Each row is a point. The ring and each string are closed loops that go straight from each point to the next, and from the last back to the first. Before rounding, they use only three directions, however many columns there are. How many times does the string pass through the ring? Passing back the other way cancels.

Ring (7 x 3):
[[ 11  61 -34]
 [-47  45 -58]
 [-78  -8 -30]
 [-71 -50  11]
 [-20 -53  65]
 [ 10 -24  69]
 [ 31  27  28]]
String (16 x 3):
[[   0   -1  -22]
 [   9   14  -35]
 [  37   81  -64]
 [   0   95  -35]
 [ -30   52    2]
 [ -27    7  -17]
 [ -40    7  -37]
 [ -56    9    2]
 [ -85   -8   24]
 [-105  -70    9]
 [ -56  -74  -17]
 [ -32  -41    5]
 [ -28  -17   69]
 [   0  -42  120]
 [  37  -31   94]
 [  37   -9   11]]
Times through: 1
String (7 x 3):
[[-84   0  22]
 [-38  -8  30]
 [-18 -24  -6]
 [ 13 -16   1]
 [-11  11  -2]
 [-14  62  -8]
 [-69  60 -44]]
Times through: 0

Ring (7 x 8):
[[ 29  17 -47  35  43  19   5   1]
 [ 27  27 -30  39  39 -39 -21   4]
 [-12  15  17  22  24 -91 -34   9]
 [-43  -7  51  -1  12 -74 -18  10]
 [-52 -24  52 -13  10 -21   9   8]
 [-38 -27  14  -7  20  44  34   4]
 [  3  -5 -38  19  37  62  30   1]]
String (22 x 8):
[[ -34   -7    7   11   23  -30   -1    9]
 [ -16   -6   73  -11    9  -49  -11    3]
 [ -48  -26  103  -31   -2  -43    0    5]
 [ -76  -38   50  -20    7   -1   23   10]
 [ -64  -28   -2    1   21   17   27   10]
 [ -26  -11    6    6   24    5   13    6]
 [  -4  -10   31   -4   20   17   15    0]
 [  -5  -20   15   -8   23   71   39   -2]
 [ -19  -25  -49    9   36  116   60    1]
 [ -19  -15  -73   25   43   92   48    4]
 [  31    3  -68   29   47   98   40   -3]
 [  49   16  -15   21   37   33    8   -5]
 [  23   11    4   16   30   -5   -3    0]
 [ -20    3  -64   37   42    4    8    9]
 [  14   25  -82   55   50  -15  -10    7]
 [  50   41  -31   46   43  -60  -36    2]
 [  55   36   30   24   28  -76  -42   -2]
 [  -2    7    7   17   27  -33  -10    5]
 [ -32    1  -23   26   31  -37   -7   11]
 [ -54    6  -17   32   28  -99  -30   18]
 [ -51    3   32   15   17 -121  -39   15]
 [ -62  -10   -5   17   23  -53   -6   15]]
Times through: 0
String (12 x 8):
[[  24   24  -97   56   55   18    3    5]
 [   4   10 -100   49   53   46   20    6]
 [ -20   -1  -58   32   40   20   16    8]
 [ -25   -3  -47   28   37    8   12    9]
 [  10   17  -88   51   51   15    5    6]
 [  51   41  -52   52   48  -42  -29    2]
 [ -18   18  -66   50   44  -53  -19   13]
 [ -20    3  -17   24   31  -31   -6    9]
 [  26   19   42   11   22  -61  -28    0]
 [  33   23   41   14   23  -67  -32    0]
 [   2   12   -5   23   30  -36  -13    5]
 [ -12   10  -53   38   40  -17   -3    9]]
Times through: 0

Ring (9 x 12):
[[ 74  -8 -30  18  38   9 -55 -70 -19   5 -12  -1]
 [ 60  18   1  60  37   8 -40 -80 -38 -11  38   9]
 [ 26  44  32  90  37  19 -10 -69 -39 -32  70   8]
 [-16  57  49  91  38  42  27 -37 -16 -53  63  -5]
 [-46  51  37  71  43  55  50   2  11 -53  28 -19]
 [-56  33   5  50  51  52  55  35  29 -34 -12 -24]
 [-40   6 -36  24  57  38  35  46  35  -5 -52 -23]
 [  9 -18 -61  -4  53  25  -6  17  28  14 -73 -20]
 [ 59 -23 -54 -10  43  16 -44 -36   6  14 -56 -13]]
String (34 x 12):
[[  95  -25  -30  -41   26   35  -66  -79   10  -10  -59  -25]
 [  50   -6  -20   -7   34   36  -31  -47   11  -15  -39  -22]
 [  23    2  -30   31   47   19  -14  -20   -1    1  -19   -7]
 [  12   -2  -52   48   59    0  -11    0   -8   24  -20    4]
 [  36  -36  -92   -7   59    0  -33    8   14   44  -82   -7]
 [  44  -44  -84  -47   49   25  -35    3   37   26 -112  -27]
 [  44  -29  -45  -56   35   51  -27  -18   45  -10 -100  -41]
 [  21   -5  -28   -4   41   39  -10  -14   23  -12  -51  -25]
 [   7    8  -21   30   47   29    0  -10    8   -9  -21  -13]
 [  23   -5  -23  -13   38   47  -10  -18   28  -19  -55  -30]
 [  20  -24  -54  -35   45   42  -11    8   43    1  -94  -34]
 [   1  -30  -86  -10   62   17   -3   40   35   33  -95  -19]
 [  12  -40  -94  -29   60   19  -13   37   41   36 -113  -23]
 [  40  -37  -64  -56   42   41  -28   -3   46    6 -111  -37]
 [  46  -18  -28  -41   32   52  -27  -33   35  -20  -75  -37]
 [  21    1  -27   19   45   27  -11  -18    8   -5  -30  -14]
 [  16   -3  -48   39   55    6  -13   -5   -4   18  -24    0]
 [  52  -27  -75    9   54   -4  -44  -20   -4   37  -53    0]
 [  70  -32  -82   13   54  -16  -60  -34  -16   47  -46    8]
 [ 109  -38  -62  -26   36    5  -85  -78   -9   23  -57   -7]
 [ 113  -27  -26  -44   21   33  -80  -99    2  -12  -52  -24]
 [  59   -1  -11    4   32   32  -38  -63   -1  -18  -20  -16]
 [  23   13  -15   48   45   17  -13  -32  -12   -6    4   -2]
 [  36   13  -26   74   51   -7  -27  -43  -36   13   27   16]
 [  76   10  -28   88   49  -29  -61  -84  -66   26   54   33]
 [  94    7   -7   48   33   -1  -68 -107  -48   -2   35   13]
 [  95    5    5   19   24   21  -65 -111  -29  -22   16   -4]
 [  51    9    6    9   29   41  -29  -66    0  -31   -9  -19]
 [  21   15   -6   39   41   28   -8  -33   -4  -17    0   -9]
 [  38   16  -25   85   52  -14  -29  -47  -45   16   39   22]
 [  83    2  -28   60   43  -16  -64  -86  -51   18   31   21]
 [ 121  -15  -30   14   31   -4  -92 -115  -40   10    2    8]
 [ 110  -19  -25  -18   25   20  -79 -102  -13   -6  -29  -12]
 [ 113  -30  -48  -16   33    5  -86  -92  -17   15  -38   -4]]
Times through: 4

Ring (6 x 14):
[[ 35 -35  -3  58  -3  23  28  13 -19  39  21   1   1  -8]
 [ 32   8  -2 -22   0  31  15  48   5  22  29  16  -7  -3]
 [ 10  40  -2 -66   5   0  -2  32  17 -30  17   6 -16   5]
 [-30  29   4 -51   3 -41  -8 -11  18 -63 -12  -8  -7  15]
 [-49 -13  12   0  -3 -45   4 -30  11 -40 -27  -6  13  18]
 [  1 -47   4  68  -5  -5  24 -17 -16  18  -3  -5  12   1]]
String (32 x 14):
[[ 63 -49  -8  91  -3  42  36  18 -34  65  34  -1  -3 -17]
 [ 71 -11 -16  56   5  25  21  12 -33  23  39 -16 -24 -19]
 [ 57   7 -15  27   7   9  11   6 -24  -3  31 -19 -27 -14]
 [ -7 -16   7  -1  -5   5  17  18   9  12   3  14  11   7]
 [ -5 -32  14  -4 -11  36  28  52  17  55  11  38  25   9]
 [ 39 -13   3 -16  -6  65  29  81  10  70  39  39   7  -3]
 [ 62  20 -10 -24   4  45  15  60  -3  26  47  12 -21 -11]
 [ 59  33 -14 -30   7  28   7  44  -5   0  42   0 -30 -11]
 [ 44  39  -8 -60   5  31   5  60  10   2  39  13 -22  -4]
 [  5  28   5 -76  -1  24   7  62  29   5  21  29  -1   9]
 [-24   7  13 -59  -5   9  10  44  32   4   2  30  14  16]
 [ -3  10   3 -30   0  -3   6  18  12 -13   6   7  -2   7]
 [ 24  41 -10 -40   9 -12  -5  10   1 -44  19 -14 -28  -1]
 [ 28  62 -14 -60  13 -23 -14   5   2 -69  20 -23 -40  -2]
 [ 16  40  -9 -37   9 -22  -7  -1   1 -54  13 -18 -28   1]
 [-14   6   5 -25  -1 -14   5   7  12 -22  -2   4   1  10]
 [-42   1  14 -40  -4 -20   5   8  26 -23 -15  14  14  19]
 [-67  25  15 -71  -1 -54 -10 -14  35 -71 -30   2   9  27]
 [-64  32  10 -61   3 -72 -17 -37  26 -96 -34 -15  -2  24]
 [-19  26  -2 -20   7 -56 -10 -38   2 -79 -13 -28 -17   9]
 [-10  15  -3  -3   6 -45  -4 -34  -4 -62  -9 -26 -15   6]
 [-48  -5   8   6   0 -62  -2 -51   5 -63 -31 -21   5  16]
 [-88 -42  25  16 -10 -57  10 -44  20 -31 -50   4  38  29]
 [-78 -51  26  21 -13 -36  18 -24  21  -4 -42  16  43  26]
 [-42 -33  17   5  -9 -11  18   3  17   8 -18  18  28  17]
 [  4  -5   0  10   1 -11  10  -3  -3 -13   4  -6  -4   2]
 [ 18 -20  -7  59   3 -22  12 -33 -25 -18   3 -27 -11  -5]
 [ 17 -35  -4  76   0 -15  19 -32 -27  -1   2 -22  -4  -5]
 [ 25 -16  -6  46   2  -8  14 -15 -20  -5  11 -18 -11  -6]
 [ -7 -30   7  27  -5   1  20   4   0  15  -1   7  13   5]
 [ -8 -46  10  42  -9  10  27   9  -1  36  -1  14  21   6]
 [ 17 -68   7  82 -10  32  40  16 -16  71  11  16  23  -3]]
Times through: 1
String (32 x 14):
[[-66  36  12 -78   2 -63 -16 -21  34 -88 -31  -5   2  26]
 [-24  37  -2 -38   8 -59 -15 -35   7 -88 -14 -27 -19  11]
 [-11  21  -3 -14   6 -46  -7 -30   0 -66  -8 -25 -16   7]
 [-21  -3   6  -6  -1 -24   6  -9   7 -26  -9  -3   4  10]
 [-64 -27  20  -7  -9 -32  11 -13  23 -16 -31  13  30  24]
 [-80 -40  23  13 -10 -48  12 -35  20 -24 -44   7  36  27]
 [-63 -43  16  46  -7 -57  11 -57   2 -33 -41 -12  25  19]
 [ -3 -17  -2  46   2 -35   8 -40 -17 -32  -8 -25  -6   1]
 [ -4 -17   2  27  -1 -17  12 -15  -6 -12  -3  -9   1   4]
 [-37 -36  16  12 -10  -6  20   5  14  15 -15  19  28  15]
 [-48 -79  22  68 -16  -6  34 -12   4  43 -26  20  46  16]
 [ -2 -79   7 110 -10   0  36 -25 -24  45  -7  -2  25   0]
 [ 52 -53 -11 121   0   7  30 -27 -47  31  19 -26  -8 -17]
 [ 54  -9 -15  58   6   1  15 -13 -33  -2  25 -27 -24 -15]
 [  9 -12   0  16  -1   0  14   5  -4   2   8  -1  -1   1]
 [  3 -37   7  31  -7  18  26  20   0  37   7  16  16   3]
 [ 14 -54   9  47 -11  42  37  39  -2  73  16  28  24   0]
 [ 68 -23 -10  51   0  46  29  36 -24  54  42   3 -11 -17]
 [ 83   5 -20  34   7  34  18  27 -29  22  48 -13 -32 -21]
 [ 69  12 -17  16   7  25  13  25 -21   9  42 -11 -30 -16]
 [ 67   6  -9  -8   1  56  22  66  -6  47  50  17 -16 -13]
 [ 31   3   2 -32  -3  47  20  69  13  42  33  30   0  -1]
 [ 54  30 -12 -31   6  27   7  44  -3   1  40   2 -27  -9]
 [ 45  33 -12 -28   8  11   3  28  -4 -16  32  -7 -28  -7]
 [ -8  -4   6 -15  -3   0  11  17  11  -1   3  10   5   8]
 [-26   4  14 -56  -6   8  11  42  32   6   0  31  16  17]
 [-15  37   8 -92   0   3  -1  47  35 -22   8  24  -1  15]
 [ 14  68  -7 -93  10 -14 -14  27  19 -62  19  -5 -31   5]
 [ 32  74 -16 -72  15 -26 -19   5   3 -81  23 -26 -47  -2]
 [ 20  32  -9 -24   8 -19  -4  -2  -3 -46  14 -18 -26  -1]
 [-35   4  12 -41  -4 -17   5  12  25 -21 -11  14  12  17]
 [-56  25  14 -72  -1 -41  -7  -1  35 -58 -22   8   8  24]]
Times through: 5

Ring (6 x 14):
[[ -3  -8 -35  -3   2 -56 -75 -26  -3  39 -14 -17 -19  -6]
 [-18 -18 -11  19   4 -28 -54 -51  10   4  -8 -16 -11  34]
 [-18 -11   9  31   1  15   4 -27   4 -24   9  -5 -10  41]
 [ -2  11  10  23  -7  40  54  27 -17 -19  24   6 -21  10]
 [ 14  17 -12   1  -6  15  38  57 -33  14  19  10 -25 -34]
 [ 14   8 -37 -15  -1 -37 -31  31 -27  46  -1  -2 -24 -45]]
String (29 x 14):
[[ -12    6    0   24  -10    4   -4  -22    2   -5    9  -15  -26   34]
 [  -7   18    7   26  -17   25   30    1   -6  -11   19  -11  -33   28]
 [  -7   17    2   23  -17   14   15   -6   -4   -4   15  -15  -34   28]
 [  17   25  -15   -2  -10   13   39   63  -35   20   20    7  -31  -39]
 [  39   22  -36  -29    3    0   44  121  -63   47   19   30  -22 -105]
 [  37   15  -41  -31    7  -13   24  109  -60   51   12   28  -19 -104]
 [  42   16  -51  -40    8  -28    9  114  -64   66    8   27  -20 -119]
 [  29    7  -43  -28    9  -28   -4   80  -49   52    4   20  -16  -88]
 [   4    3  -24   -1   -1  -23  -24   11  -16   26    1   -4  -21  -18]
 [ -13    3  -21   12  -12  -41  -65  -50   10   25   -8  -31  -31   31]
 [  -5   -1  -38   -3   -6  -67  -92  -41    4   47  -17  -29  -28    4]
 [ -16   -5  -28   10   -9  -61  -96  -69   17   33  -17  -37  -28   35]
 [  -7  -13  -43   -6    2  -79 -110  -49    5   50  -24  -26  -20    0]
 [   5  -17  -47  -17   13  -71  -87   -8  -14   53  -19   -5  -10  -37]
 [  11   -8  -30  -10   11  -27  -23   30  -27   31   -1   10   -9  -43]
 [ -13   -5  -10   17   -4  -20  -37  -35    5    7   -2  -17  -20   28]
 [ -29  -17   -8   28   -3  -37  -77  -89   27    1  -13  -33  -18   66]
 [ -27   -9   -1   31   -7  -19  -50  -73   22   -6   -5  -29  -21   65]
 [ -32  -18    3   36   -3  -18  -55  -87   28  -15   -6  -29  -15   76]
 [ -25  -26    4   31    9   -5  -31  -55   13  -20   -2   -9   -2   50]
 [  -7  -16   -2   16   11    6    3    1  -11  -10    7    9   -3    5]
 [  -2   -8   -5   13    7    7    9   12  -15   -4    9    8   -9   -3]
 [ -15   -2    1   25   -6    2  -11  -30    4   -9    6  -14  -20   37]
 [ -35   -3   27   53  -14   27    2  -74   28  -44   12  -27  -23   98]
 [ -27    0   29   49  -11   44   34  -40   13  -47   20  -13  -20   76]
 [ -24    6   37   53  -13   65   64  -24    8  -57   28   -7  -21   75]
 [  -7   12   31   38   -8   76   97   32  -16  -48   36   13  -18   28]
 [  13    7   -3    5    4   32   57   65  -36   -3   23   22  -13  -35]
 [   3    6   -5   11   -2   15   25   28  -20    0   15    6  -19   -9]]
Times through: 4
String (29 x 14):
[[ -21    1   13   37  -11   18    5  -40   11  -24   11  -17  -23   59]
 [   1    0  -10    9    1    1    4   14  -16    6    9    2  -16   -6]
 [  11    7    5   11    3   47   76   68  -36  -14   28   26  -12  -28]
 [   5   17   18   23   -6   67   97   61  -30  -30   36   19  -20   -5]
 [ -12   19   22   37  -19   50   58    1   -4  -31   27   -9  -31   45]
 [  -7   10    2   22  -11   16   17   -2   -6   -7   14   -9  -27   23]
 [   6    5  -13    5    0    2   11   29  -22   11   11    5  -18  -18]
 [  -7    9   -4   19  -11    2   -2  -11   -3    1    9  -13  -28   22]
 [   2   18   -9   10  -14    4   11   16  -15   12   13   -9  -32    0]
 [  31   25  -32  -21   -4   -4   29   92  -50   43   16   16  -29  -79]
 [  34   14  -40  -28    6  -15   17   98  -55   50   11   24  -19  -96]
 [  23    7  -35  -19    6  -19    1   66  -41   41    6   15  -18  -69]
 [  -5    5  -17   10   -8  -22  -32  -17   -3   18    0  -16  -27   11]
 [  -5    6  -26    4  -10  -42  -58  -28    0   32   -7  -24  -31   10]
 [   5    2  -44  -13   -3  -66  -80  -12   -9   56  -14  -19  -28  -23]
 [  -6   -2  -36   -2   -5  -64  -89  -40    3   44  -16  -27  -27    5]
 [ -21   -3  -15   20  -11  -39  -70  -69   19   14  -10  -35  -28   50]
 [  -5   -2  -16    9   -1  -20  -28  -12   -6   15    0   -9  -19    6]
 [ -19   -9  -18   17   -5  -43  -75  -65   16   17  -12  -29  -22   41]
 [ -28  -22  -24   18   -1  -70 -119 -103   30   23  -25  -40  -18   57]
 [ -13  -28  -32    2   13  -63  -96  -52    6   29  -21  -15   -5    9]
 [ -26  -26  -15   21    6  -47  -87  -83   22    7  -17  -26   -9   51]
 [ -34  -15    2   38   -7  -24  -65  -97   32  -12   -8  -35  -20   84]
 [ -10   -4   -8   17   -2   -9  -20  -20   -1    3    3  -10  -18   20]
 [  -2  -10  -11    9    8   -4   -6    7  -14    4    5    5   -9   -5]
 [  -1  -11   -7   11    9    4    6   14  -17   -2    8   10   -6   -7]
 [  -6   -5   -5   15    2    2    0   -1   -9   -2    8    0  -14    9]
 [ -25   -3   12   38   -9   10   -9  -54   16  -24    7  -21  -21   67]
 [ -36   -2   30   56  -15   33    9  -74   28  -48   14  -26  -23  101]]
Times through: 0

Ring (9 x 14):
[[  5 -39   4  14 -13 -16 -11  55 -16 -19  -5  28 -32 -30]
 [ -9 -21  -1  16  -8 -18   1  31 -24   6  15  13 -22  -7]
 [-29  11 -13  11   5 -16  11  -5 -28  34  36 -13  -9  26]
 [-47  31 -22   6  20 -13   4 -14 -22  40  41 -28  -9  46]
 [-55  36 -26   1  32  -9 -16   1  -9  23  29 -31 -19  47]
 [-37  21 -22  -4  28  -3 -24  17   1  -1  10 -17 -24  26]
 [-13   0 -16  -7  16   2 -23  28   7 -19  -5   1 -25   1]
 [ 18 -33  -4  -5  -4   2 -18  47   6 -38 -21  27 -27 -34]
 [ 21 -45   3   4 -12  -5 -17  59  -2 -39 -21  35 -32 -43]]
String (31 x 14):
[[ -60   16  -11   26   13  -31   -4   17  -39   42   46  -19  -26   41]
 [ -61   14  -12   20   22  -26  -25   37  -23   18   27  -16  -38   34]
 [ -34    9  -13    9   13  -15   -9   17  -18   16   23  -10  -22   22]
 [   8    1  -15   -5   -5    1   26  -25  -15   21   23   -2    9    5]
 [ -26   32  -24   -2   11   -5   28  -46  -23   51   47  -28   13   43]
 [ -83   54  -29   10   40  -20  -14   -8  -22   48   51  -47  -20   74]
 [ -99   51  -27   15   49  -25  -41   26  -17   30   39  -45  -42   73]
 [-115   62  -31   15   61  -26  -54   33  -13   29   39  -53  -50   84]
 [-107   68  -36    6   62  -18  -46   15   -7   31   39  -57  -39   86]
 [ -34   35  -28   -9   26    1   -2  -20   -4   23   27  -28   -4   40]
 [  -1    9  -19  -10    6    4   12  -18   -5   12   17   -7    3   10]
 [  16    0  -17  -13   -3    8   22  -25   -5   10   14    0   10   -1]
 [   0   11  -22  -16   13   10    1  -12    5   -1    7   -7   -2    8]
 [ -34   12  -21   -8   32    1  -45   43   14  -26   -9   -9  -38   13]
 [ -43    2  -15    2   32   -8  -60   73   11  -37  -15   -1  -55    7]
 [ -26   -7  -11    4   18   -9  -37   55    1  -24   -7    4  -41    0]
 [  -3  -13  -10   -2    5   -3  -16   33   -1  -18   -4   10  -24  -10]
 [ -10  -26   -5    3   10   -6  -44   74    7  -45  -23   20  -48  -23]
 [  21  -52    3   -1   -3   -1  -46   92   15  -71  -45   43  -51  -56]
 [  45  -51    2   -7  -19    6   -6   44    6  -45  -28   41  -19  -56]
 [  52  -34   -5  -12  -24   10   28   -8   -4  -11   -4   28    9  -39]
 [   1  -14   -8    1   -2   -5   -2   20   -9   -5    5   10  -16   -9]
 [ -16  -25   -2   12    4  -15  -31   66   -8  -24   -7   17  -43  -15]
 [ -20  -52   11   27   -2  -28  -56  121  -10  -50  -25   37  -72  -38]
 [  -5  -61   15   28  -13  -28  -41  112  -16  -45  -23   44  -64  -47]
 [  43  -43    2    1  -30   -2   27    7  -17   -5    2   32    1  -40]
 [  29  -25   -5   -2  -19    0   26   -6  -15    5   10   18    4  -22]
 [ -16  -13   -6   10    2  -14  -11   34  -15   -1    9    7  -27   -2]
 [ -38  -14   -1   25    5  -28  -23   58  -25    2   14    6  -43    5]
 [ -59   -7    0   36    8  -39  -25   63  -37   17   27   -1  -49   20]
 [ -19   -2   -7   17   -7  -20   20   -3  -36   37   38   -4   -7   16]]
Times through: 1
String (25 x 14):
[[ 18 -35  -5 -10   4   7 -38  67  20 -60 -38  30 -38 -42]
 [ 41 -33  -6 -13 -15  10   8  13   4 -25 -14  27  -4 -39]
 [ 10 -17  -8  -3  -5  -1   2  14  -6  -7   2  13 -11 -14]
 [ -7 -26  -3   8   2 -11 -28  60  -4 -28 -11  19 -39 -20]
 [  4 -57  10  16  -8 -17 -46 107  -2 -58 -33  44 -60 -50]
 [-13 -46   8  21  -2 -22 -46 103  -8 -44 -22  34 -62 -35]
 [ 12 -56  11  18 -18 -18 -22  81 -14 -36 -18  42 -44 -47]
 [ 41 -34  -2  -3 -26   1  30  -5 -15   0   6  26   6 -33]
 [ -3 -18  -5   7  -5 -11  -2  26 -15  -1   8  12 -19  -9]
 [-28 -17  -2  20   2 -23 -19  52 -22  -1  11   9 -38   0]
 [-57 -11   1  36   7 -39 -26  66 -37  14  25   1 -51  16]
 [ -4  -4  -8  10 -11 -13  29 -15 -32  35  35  -1   3   9]
 [  6   0 -12   0  -9  -4  33 -29 -23  32  31  -2  12   7]
 [-35   5 -12  10  13 -16 -14  25 -16  10  19  -7 -27  18]
 [-66  29 -19  16  26 -23 -15  14 -25  34  39 -28 -27  49]
 [-79  52 -27  13  35 -21  -6 -14 -28  55  55 -46 -16  73]
 [-40  44 -29  -3  21  -5  20 -47 -20  53  50 -37   9  55]
 [  1  11 -19  -9   2   3  24 -33 -12  25  26 -10  11  15]
 [-25  12 -17   1  14  -7  -6   6 -10  11  19 -11 -15  20]
 [-61  26 -21   7  34 -14 -36  33  -7   6  18 -23 -38  39]
 [-93  48 -30   5  58 -15 -63  46   3   0  16 -39 -53  61]
 [-38  26 -26 -10  33   1 -28  13   7  -4   8 -20 -23  29]
 [ 15  -2 -17 -14   0   9  13 -15   0   1   7   2   4  -4]
 [-19  -3 -12   2  11  -7 -19  31  -5  -8   4   1 -27   3]
 [-36  -9 -10   4  26 -10 -60  81  10 -42 -20   7 -58  -3]]
Times through: 5

Ring (7 x 14):
[[ 17   7  -9 -10   7  21  12 -20 -14  -3 -21   1 -53  31]
 [ 25  27  10 -30   9   4 -46 -16 -15  11  11 -13 -27 -25]
 [  1  24  23 -26  -9 -16 -72  17   8  40  36   2  12 -60]
 [-19  26  33 -32 -35  -6 -40  37  36  19  19  -5  20 -51]
 [-25  34  38 -44 -53  18  10  38  55 -27 -16 -27   5 -22]
 [-19  18  16 -28 -43  37  60  19  42 -44 -48 -19 -32  34]
 [ -6  -2  -9  -4 -16  34  61  -2  12 -23 -47   5 -54  60]]
String (22 x 14):
[[  20   35   16  -43  -10   30    6  -15    4  -38  -26  -38  -43    4]
 [  29   25   -3  -34   -1   51   55  -36   -8  -64  -59  -39  -80   57]
 [  -7  -27  -32   24    0   32   75  -11   -6    0  -50   35  -70   91]
 [ -17  -19  -16   16  -12   16   42   10    8   18  -26   35  -38   51]
 [ -13    6    6  -12  -24   20   28   13   22   -7  -24    3  -27   22]
 [ -12   45   39  -59  -53   40   42   21   54  -69  -45  -54  -20    2]
 [ -27   54   54  -71  -75   43   49   40   79  -83  -48  -65   -4  -10]
 [ -34   18   27  -27  -53   17   27   42   55  -15  -21   -7    1   -3]
 [ -19    7   11  -12  -27    8    6   24   26   11   -8   10   -9    1]
 [  -9   38   34  -48  -40   21    3   21   40  -31  -16  -34   -7  -21]
 [ -22   92   87 -114  -95   49   31   46  101 -121  -47 -114   13  -53]
 [ -35    3   13  -10  -44   18   40   37   45   -5  -26   10  -10   19]
 [ -26  -19  -10   16  -19    7   28   23   17   30  -14   41  -22   34]
 [  -8   33   25  -44  -40   38   43   11   39  -55  -43  -38  -31   16]
 [  -4   24   11  -37  -36   56   86   -2   33  -77  -72  -39  -59   59]
 [   1  -14  -26    9   -5   46   93  -19   -3  -31  -67   12  -82   99]
 [  -6  -31  -32   32    9    9   30   -5  -15   39  -17   53  -49   59]
 [   5    7   -1  -11   -4   15    6   -5   -1    4  -14    4  -36   17]
 [  38   50   21  -59   -1   34   -7  -31   -6  -53  -26  -59  -51   -5]
 [  51   52   16  -59   13   33  -20  -45  -22  -49  -21  -61  -59   -7]
 [  17   -3  -16    3   18    8   -9  -20  -26   25   -4   20  -47   23]
 [   2   -2   -7    0    0    8   -1   -2   -5   22   -6   19  -33   17]]
Times through: 5
